Each row of a before or after table is a point. The points were changed in one or more steps. Then noise was added and the rows were shuffled. The steps act on columns, c1 being the first. Name the steps. A step turns or swaps two columns, mirrors them in a line or flattens them onto one, adds a multiple of one to another, or multiplies or shifts one. Angles are multiples of 10 degrees, from the lower column toward the higher: turns from -170 to 170, lines from 10 to 170 but not 90. Use the fewest steps. Two steps may share a column if one is a turn and the other turns, adds or multiplies; they go together, in the order done. Otherwise the lowest column goes first.

Before (14 x 2):
[[ -2.0  -1.5]
 [ -0.8  -0.8]
 [ -3.6   2.1]
 [ -6.7  -2.9]
 [  2.2 -10.8]
 [ -3.2  -0.6]
 [ -2.2   1.8]
 [ -4.8   3.4]
 [ -2.1  -1.0]
 [ -1.7   3.8]
 [  0.9  -8.4]
 [ -1.4   0.9]
 [  2.0 -12.2]
 [  1.0   3.9]]
After, 14 rows:
[[-2.9 -0.9]
 [-2.2 -0.8]
 [-2.2 -0.3]
 [ 2.3  0.3]
 [-2.9 -1.0]
 [-2.0 -0.4]
 [-1.1 -0.7]
 [-2.0 -0.9]
 [-7.1 -2.3]
 [-2.7 -0.5]
 [-1.8 -0.1]
 [-1.9 -0.5]
 [-0.4  0.1]
 [-1.1  0.0]]
Steps: flatten c1 and c2 onto the line at 20 degrees

Before:
[[ -1.5  -1.6   2.6]
 [  2.3   1.8   4.7]
 [  3.8  -4.7   3.8]
 [ -4.8  -1.9  -4.8]
 [ -2.2  -5.6  -3.2]
 [ -4.8   0.5  -5.1]
 [ -1.6   3.7   2.1]
 [ -0.1  -7.0   0.9]
 [ -5.4  -2.4  -6.3]
 [  3.5  -5.6  -0.7]
 [ -4.9  -0.2  -8.1]
 [ -3.6   0.1 -11.8]
 [ -4.2  -5.6  -3.9]
 [  5.8  -9.8   0.0]]
After:
[[ -1.2   1.7   2.7]
 [ -6.3   0.0  -6.9]
 [ -5.0  -2.0  -3.0]
 [ -5.6   0.1  -4.1]
 [  3.3  -2.2  -1.6]
 [  0.0  -3.1   0.6]
 [ -5.6  -0.8  -4.1]
 [  3.2   0.5   4.2]
 [ -6.5  -0.9  -5.2]
 [  4.6  -2.1   3.1]
 [ -5.5   0.3 -10.9]
 [  5.8  -4.0  -1.1]
 [ -2.6  -2.3  -2.8]
 [ -1.0  -0.6   2.7]]
Steps: turn c1 and c3 by -10 degrees; multiply c2 by 0.4

Before:
[[  2.1   6.0   4.9   0.5  -3.9   7.1]
 [  3.9 -15.8  -2.4   0.2   0.6   0.5]
 [  4.2   3.2  -1.4   1.3   4.0  -1.1]
 [  1.3   1.5   5.1   1.1   5.6   0.4]
 [ -2.7   6.4   1.8   5.5  -4.6  -0.5]
 [  0.4   6.0   0.2   1.3   4.1   2.8]
 [  0.1   0.6  -0.8  11.3   1.1   1.5]
 [  6.0  -1.9   3.8   2.5  -5.8   1.6]]
After, 8 rows:
[[ 0.0  0.2  0.3  1.3  4.5  2.9]
 [ 3.8 -0.2 -2.2  0.3  0.5  0.9]
 [ 3.7  0.1 -1.3  1.2  3.7 -1.0]
 [ 6.0 -0.1  3.4  2.7 -5.4  1.6]
 [ 2.1 -0.1  4.9  0.2 -4.3  7.6]
 [ 0.2  0.1 -0.4 11.1  1.6  1.6]
 [-2.7  0.1  2.2  5.8 -4.6 -0.2]
 [ 1.3  0.2  4.9  0.8  5.8  0.8]]
Steps: multiply c2 by 0

Before (13 x 8):
[[  0.0   6.4  -1.2  15.3   2.6   0.5  -1.1  -5.2]
 [ -6.6  -6.2   3.9  -5.3   1.0   0.2  -2.7   0.1]
 [  0.5  -5.9   2.9  13.9  -1.6  -0.1  -6.2  -3.7]
 [ -4.3   2.6  -0.9   4.4   6.6   0.3   1.3   0.6]
 [ -0.8   2.7   6.3   2.8  -0.8   1.2   1.2   2.3]
 [ -6.8 -11.5  -5.2   2.2   2.8   4.5   0.0   7.5]
 [ -2.5   1.5   3.9  -1.6  -3.9   4.1  -1.0   4.4]
 [ -4.0  -3.8   7.5   2.8   1.8  -1.2  -0.7   4.0]
 [  1.2  -0.5  -0.5   2.1  -5.0  -2.1   1.1   0.1]
 [ -4.9  -1.1  -5.1   8.9  -1.9   3.5   6.8  -1.6]
 [ -0.1  -3.8  -2.7   4.5   6.4   4.3   3.2  -2.2]
 [ -0.9   0.9   2.4  -0.3   6.5  -5.6  -2.8  -2.7]
 [ -3.6  -1.0  -7.8   2.1  -6.2  -3.8  -3.1  -5.5]]
After:
[[ -4.5   4.1  -0.8   1.5   6.6  -1.1  -0.7   0.9]
 [ -4.9  -1.6  -5.0   3.7  -2.2  -6.9  -2.7  -1.9]
 [  0.5  -9.7   2.7   5.6  -1.6   4.1   4.6  -4.8]
 [ -1.0   4.2   6.3   1.0  -0.9  -1.8   0.0   2.9]
 [ -7.0 -18.5  -5.0   1.1   2.8  -3.4   2.8   9.8]
 [ -1.0   1.2   2.3   0.0   6.6   5.9  -1.3  -3.6]
 [  1.1  -0.9  -0.3   0.9  -5.1   0.8  -2.3   0.2]
 [ -0.2  -6.2  -2.7   1.8   6.3  -5.3   0.2  -3.0]
 [ -3.5  -1.9  -7.9   0.8  -6.1   5.0   0.0  -7.4]
 [ -6.3 -10.0   4.1  -2.0   1.1   1.7   2.1  -0.1]
 [  0.0  10.2  -1.4   6.2   2.5   0.2   1.3  -6.4]
 [ -2.6   2.3   4.1  -0.5  -3.8  -2.6   3.3   5.6]
 [ -4.1  -6.1   7.6   1.1   1.8   1.2  -0.2   5.3]]
Steps: multiply c2 by 1.6; multiply c4 by 0.4; turn c6 and c7 by 140 degrees; multiply c8 by 1.3

Before:
[[-0.5 -2.4 -0.3  1.7  6.6  3.3 -6.6 -3.5  0.2 -3.2 -7.0]
 [ 1.7 -4.5 -4.1 -9.8  5.1  3.1 -0.1  3.7 -2.0  1.0 -4.4]
 [ 2.2  5.1  6.1 -5.7 -3.2  4.0 -4.4  1.5 -2.0 -0.5 -4.0]
 [-1.5 -4.0  2.7 -6.8 -1.2 -1.8  2.3 -3.5  1.4 -1.9 -5.0]
 [-6.4  3.6  4.1  1.0  2.9 -2.3 -4.7  1.1  6.4  2.9 -3.6]
 [-3.9 -5.7  0.2  1.4 -2.7  6.3  2.1  7.0  5.3 -9.0  5.6]
 [ 6.1 -3.8 -2.8 -3.9 -0.1  3.9  1.9  6.7  6.6  0.3 -6.6]
 [-7.5  1.4  6.3 -7.8  7.2  5.9  4.9 -3.3  5.0 -4.9  3.9]
 [-7.8  5.4  5.3  3.4  8.0 -1.2  3.2  0.6  5.1 -8.9  4.0]
 [ 0.5  1.0 -5.6  2.7 -4.6  7.4 -1.8  1.1 -0.9  1.3 -2.9]
 [-3.8  3.1 -1.4 -2.7  5.3  1.4 -4.0 -3.6  4.8 -6.7  1.8]]
After (11 x 11):
[[ 1.8  1.0 -3.6 -2.3 -3.6  7.2 -1.0  4.3 -0.8  0.6  3.2]
 [ 0.9 -4.7 -5.0 -6.0  3.4  3.1 -1.1  1.7 -1.9  1.6 -8.8]
 [-1.5 -4.1  4.4 -6.2 -0.7 -1.7  1.3 -0.7  1.6 -1.6 -5.6]
 [-0.3 -3.5 -7.4 -7.5  0.4  4.0  3.1 -1.1  5.6  5.8 -2.3]
 [-8.1  5.4  2.3  4.8  5.0 -1.0  3.8 -5.3  5.3 -7.8  2.1]
 [-3.1 -2.9  2.7 -6.8  4.7  3.5 -1.5  2.3 -2.8  0.2  3.0]
 [ 2.8  3.9  1.7 -3.1  1.7 -2.8  2.0 -4.4  3.4 -6.2  1.2]
 [-6.8  3.7  2.4  0.9  3.5  1.8  0.9  3.0  1.4 -3.9 -3.2]
 [-0.9  4.5  1.7 -5.1 -2.7  3.9 -2.0 -6.6 -3.3  2.3 -5.1]
 [-4.0  1.2  5.6  2.3  5.1  6.7  3.3 -3.7  5.3 -7.3 -7.8]
 [-8.7 -6.2 -6.2  5.7 -2.3  6.5  2.7 -3.7  5.4 -3.1  0.3]]
Steps: swap c1 and c10; mirror c3 and c8 in the line at 150 degrees; mirror c4 and c11 in the line at 40 degrees; multiply c5 by 0.7; flatten c7 and c9 onto the line at 60 degrees

Before:
[[ 3.0  6.3 -4.0  3.1 -9.2 -0.8 -5.2 -2.1  1.5 -3.6  1.5  3.5]
 [ 4.4  0.0  4.3  1.8  1.8  3.8 -3.0 -0.6  3.7  0.9  3.8  1.6]
 [ 6.4 -2.6 -0.9  4.6 -6.3  1.9 -0.6 -2.2  0.1  1.6 -3.2 -0.3]
 [-2.3 -5.5 -1.1 -6.5 -3.5 -4.9  4.4  6.6  3.7 -0.6  1.0  8.5]
 [ 5.2  6.3 -2.6  5.3 -4.1 -3.9  4.2 -4.3 -1.1  0.1  5.8  1.2]
 [ 1.0 -2.4  0.6 -7.5  2.3 -3.2  2.2  5.3  6.8 -1.3 -2.3 -2.9]
 [-0.6 -4.8 -0.8  0.4  6.9 -3.4 -3.8  1.0  2.8  2.5 -5.3  1.9]
 [-4.8  2.7  5.7 -4.0 -2.6 -3.9  6.5  7.6 -0.5 -4.4 -1.7  4.3]
 [-2.0  6.1 -2.9  0.6 -4.5  4.2  5.8 -7.8 -1.3 -2.9  4.1  1.6]
 [ 2.6  7.3 -1.8 -0.8 -7.2  0.8 -0.5 -2.8 -1.8  6.3  1.9  2.0]
 [ 6.8  1.8 -0.9 -8.1 -5.0 -4.5  1.6  3.4 -1.6 -4.7 -4.2 11.0]
 [-3.3  0.2  2.1 -6.4  1.8 -3.9  9.8  8.8 10.6 -0.7 -6.3  8.6]
 [ 3.0  7.5 -7.0  4.5 -4.0  5.3  2.9  1.0 -3.7 -0.4  4.8  1.1]]
After, 13 rows:
[[  9.3  -0.8  -3.6  -1.4  -9.0  -6.5  -9.0  -2.4   2.0  -1.2   1.1   3.9]
 [-14.8  -3.7   5.7  -5.4  -2.9  -3.0  10.4   7.7  -0.9  -1.7  -1.2   4.4]
 [ 20.1  -5.0  -1.2 -10.7  -4.5  -1.7   2.9   3.5  -1.0  -1.2  -4.6  11.6]
 [  9.2   5.2  -7.1   2.9  -4.9  -7.0   4.4   1.3  -3.6  -0.3   4.9   1.0]
 [  8.1   1.2  -1.4  -3.6  -7.5  -7.1  -0.7  -2.8  -2.3   2.9   1.7   2.6]
 [ -6.9  -5.1  -0.9  -8.6  -3.7   5.1   6.4   6.8   3.6  -0.4   1.4   8.9]
 [ -1.6  -3.9  -0.7   3.8   7.1   4.9  -5.8   0.9   3.1   0.6  -4.9   1.7]
 [ 13.0   3.8   4.3   3.0   2.1  -0.1  -4.5  -0.8   3.8   0.5   4.2   2.0]
 [ -6.0   4.2  -2.9  -1.8  -5.0  -5.8   9.7  -7.9  -1.0  -1.1   3.7   1.3]
 [  2.9  -3.8   0.6  -6.5   2.0   2.3   3.5   5.5   6.9  -0.4  -2.1  -2.7]
 [ 19.1   1.6  -1.1   1.6  -6.2   2.6  -0.5  -1.6   0.2   0.5  -3.2   0.4]
 [ 15.5  -3.8  -2.8   2.6  -4.7  -5.9   6.1  -4.5  -0.7  -0.7   6.3   1.1]
 [ -9.9  -3.3   1.9  -5.6   1.0   0.0  16.2   8.4  10.8   0.2  -5.8   8.8]]
Steps: multiply c1 by 3; turn c2 and c6 by -90 degrees; add 0.5 times c5 to c4; multiply c7 by 1.6; multiply c10 by 0.4

Before, 9 rows:
[[-6.5  1.2  0.1 -1.6  4.2 -1.2  0.8 -2.3 -2.9  2.3 -3.3  3.8  1.3 -0.1
  -2.2  1.6 -1.5 -3.0]
 [-4.8  2.9  2.9  1.6  2.8  0.0 -0.4 -0.2  1.4 -8.2  4.8 -4.8 -2.2  4.9
  -4.3  8.4  0.7  6.3]
 [-3.2  3.6  3.6  1.8  6.0 -3.1 -3.5 -3.8  7.9 -2.1  3.8  3.1 -3.7  0.4
  -1.4  1.6 -1.0  2.6]
 [ 6.7  3.9 -6.0 -8.5 -2.4  7.3 -0.9  3.2 -1.6  7.9  7.0 -1.9  7.4 -2.9
  -1.8 -3.3  9.0 -0.5]
 [ 0.4 -3.3  1.6 -6.0 -2.8 -3.7  6.1  4.3 -0.3  7.4 -5.1  5.2 -0.4 -4.6
   4.8  3.4 -1.6 -8.7]
 [ 1.5 -1.5 -3.1 -1.5 -0.5 -5.2  3.9  8.2 -0.4  3.3 -1.7  5.0  3.9 -3.4
  -3.6  1.8  5.2 -5.9]
 [ 2.6  3.6 -8.6 -7.5  2.7  5.9  8.3  5.0 -1.2  5.7  0.5 -3.2  4.2 -7.5
   1.5 -2.7 10.7 -3.2]
 [-3.2 -2.0  2.8  6.1  3.1  0.6  0.7  0.5  3.2 -2.1  0.9  0.3 -3.1  1.8
  -3.7  4.8 -4.1 -6.7]
 [-5.9 -2.0  5.6  1.0  2.0  1.3 -4.3  4.4  4.4 -5.8 -4.9  4.4 -3.0  1.2
  -1.6  3.4 -2.5 -2.0]]
After:
[[  6.8   1.2   0.0  -1.7   4.2  -1.3   0.8   2.8  -1.9   1.2   3.9   3.8
    1.3   1.3  -0.1   0.2  -2.3  -3.1]
 [ -0.9  -1.5  -3.1  -1.4  -0.6  -5.1   3.9  -3.7   1.4   2.6   2.8   5.2
    4.0  -3.2  -6.3  -2.9  -1.1  -5.9]
 [ -2.7   3.7   3.6   1.7   6.1  -3.1  -3.4   3.8  -8.0  -0.8  -4.4   3.0
   -3.7   1.2  -0.1   0.7  -1.3   2.6]
 [  2.9   3.1   3.0   1.4   3.0   0.1  -0.2   6.6  -4.1  -6.1  -7.2  -4.8
   -2.1   5.5  -3.2  -2.1   0.0   6.2]
 [ -1.3   3.5  -8.6  -7.6   2.7   5.8   8.1  -5.3   2.6   5.5   1.6  -3.2
    4.2 -10.4  -7.2  -0.8   3.4  -3.4]
 [  0.0  -3.2   1.8  -6.0  -2.9  -3.8   6.1  -0.1   0.4   5.1   7.3   5.2
   -0.3  -5.4   4.3  -2.1   0.1  -8.7]
 [  1.7  -2.1   5.7   0.9   1.9   1.3  -4.4  -0.4  -7.0  -6.9   2.8   4.3
   -3.0   2.6   0.9  -2.2  -1.8  -2.1]
 [ -4.0   4.0  -6.1  -8.5  -2.5   7.2  -1.0  -4.7   5.6   9.8  -3.8  -1.7
    7.5  -4.7  -8.0  -0.1   2.3  -0.6]
 [  0.2  -2.0   2.8   6.3   3.1   0.6   0.7   3.3  -4.7  -1.6  -1.5   0.3
   -3.1   4.4   0.8  -1.3  -3.9  -6.6]]
Steps: turn c1 and c9 by 140 degrees; turn c8 and c16 by -130 degrees; multiply c16 by 0.4; mirror c10 and c11 in the line at 10 degrees; turn c15 and c17 by 50 degrees; turn c14 and c17 by 30 degrees

Before, 10 rows:
[[  1.2   0.2  -1.0   3.7   0.6  -5.1   3.8  -2.3  -5.0  -4.5  -3.4   8.5
    1.9  -3.1  -5.3  -1.1   0.7  -4.1  -6.4   1.4]
 [ 10.0   4.9  -6.0   3.5  -2.3  -5.8  -8.9   0.2  -1.5  -3.7  -4.5  -0.3
    6.2  -0.9  -0.4  -3.7  -3.5  -3.5  -3.9   4.9]
 [  3.7   3.0  -6.2  -7.8   3.4  -7.7   3.3  -4.0   5.2   6.5   2.3   6.2
    3.4   6.0  -4.5   1.2   5.3  -3.5  -3.6  -4.6]
 [ -3.1   7.7  -3.6  -4.3   4.9   5.1   1.7  -3.4  -6.7  -2.5   2.3  -0.9
   -2.0  -5.1   0.8  -3.0   1.8   2.6   4.6   2.8]
 [ -1.8   1.7   5.5  -4.4  -2.4  -2.4  -1.8  -1.9  -1.5   4.2   5.2   1.2
    1.9  -1.5   3.9  -1.6  -3.6   5.0   0.4   9.0]
 [ -2.7  -2.5   0.5   1.0   2.4  -7.6   0.6   4.7  -0.7  -1.7   0.1   0.5
   -0.3  -3.5  -3.5   7.2   3.2   0.7  -3.9  -1.8]
 [-11.6  -4.4   7.4   5.1   4.6   4.8  -2.4  -3.2  -1.8  -3.6  -4.1  -8.9
    3.0  -5.7   2.7  -0.7 -10.5  -3.3   6.0   1.2]
 [ -4.3  10.6   1.5  -2.3   0.7  -6.8   7.4   0.1   3.4   3.6  -0.1   0.4
   -3.7  -1.2   3.6  -3.7  -4.1  -1.1   1.9   1.8]
 [ -6.4  -1.4  -1.7   7.1  -2.0  -4.7  -1.9  -4.7   4.5  -0.7  -3.7   0.0
    4.3  -1.3   2.5   2.9   1.3  -4.6  -0.9   5.0]
 [ -5.0   0.1  -2.7  -2.5  -9.4  -5.2   1.1  -6.0   0.9  -3.2  -2.5   4.7
    4.6  -5.4  -4.2  -0.4  -3.9  -1.2   5.2  -4.5]]
After:
[[ -4.7  10.4   2.0   0.7   1.2  -7.1  -7.6  -1.6   3.2   3.0  -3.3   0.2
   -1.5  -0.9   3.8  -3.8  -4.4  -1.2   2.2   1.5]
 [  0.9  -0.5  -4.3   0.0   1.3  -5.6  -4.6   0.9  -5.0  -4.6   1.6   8.3
    0.6  -3.2  -5.2  -1.5   0.5  -4.5  -7.2   1.4]
 [ -6.0  -1.7  -7.4   1.0  -1.8  -4.5  -0.7  -3.5   4.2  -1.5   3.8   0.5
    2.4  -1.1   2.1   3.6   1.8  -4.9  -3.4   5.2]
 [ -1.8   1.6   5.8   4.2  -2.8  -2.1   0.1  -1.4  -1.3   4.3  -4.8   0.9
    9.4  -1.8   4.0  -2.1  -4.3   5.0  -1.2   9.1]
 [ -2.9  -2.3  -1.0   1.0   2.8  -7.5  -0.1   5.5  -0.6  -1.7  -0.2   0.7
    1.1  -3.2  -2.8   7.2   2.4   0.5  -0.2  -2.1]
 [ -3.1   7.6   2.7  -5.1   5.3   5.3  -1.6  -5.0  -6.4  -1.9  -2.8  -1.0
   -7.2  -4.7   1.3  -2.8   2.2   2.2   1.9   2.7]
 [-11.9  -4.0  -2.0   8.8   4.4   4.9   0.7  -5.5  -1.8  -3.4   4.8  -9.1
   14.6  -5.2   2.8  -0.9 -10.3  -3.3   3.3   1.1]
 [ 10.0   5.1  -5.5  -4.4  -2.6  -5.8   5.0   1.8  -1.2  -4.2   6.3  -0.4
   -2.7  -0.9  -0.1  -3.8  -3.5  -3.3  -3.2   5.1]
 [  4.0   2.6   5.3  -8.6   3.8  -7.5  -0.8  -2.1   5.8   6.1  -2.8   6.1
   -5.6   5.8  -4.0   0.3   6.0  -3.5  -5.2  -4.3]
 [ -4.8   0.0   1.2  -3.2  -9.7  -5.7  -0.9  -7.4   0.5  -2.9   2.0   4.7
    1.1  -5.1  -4.5  -0.8  -3.6  -1.7   1.4  -5.0]]
Steps: add 1.5 times c3 to c13; turn c3 and c4 by 70 degrees; add 0.3 times c20 to c7; turn c7 and c11 by -160 degrees; turn c8 and c19 by 30 degrees
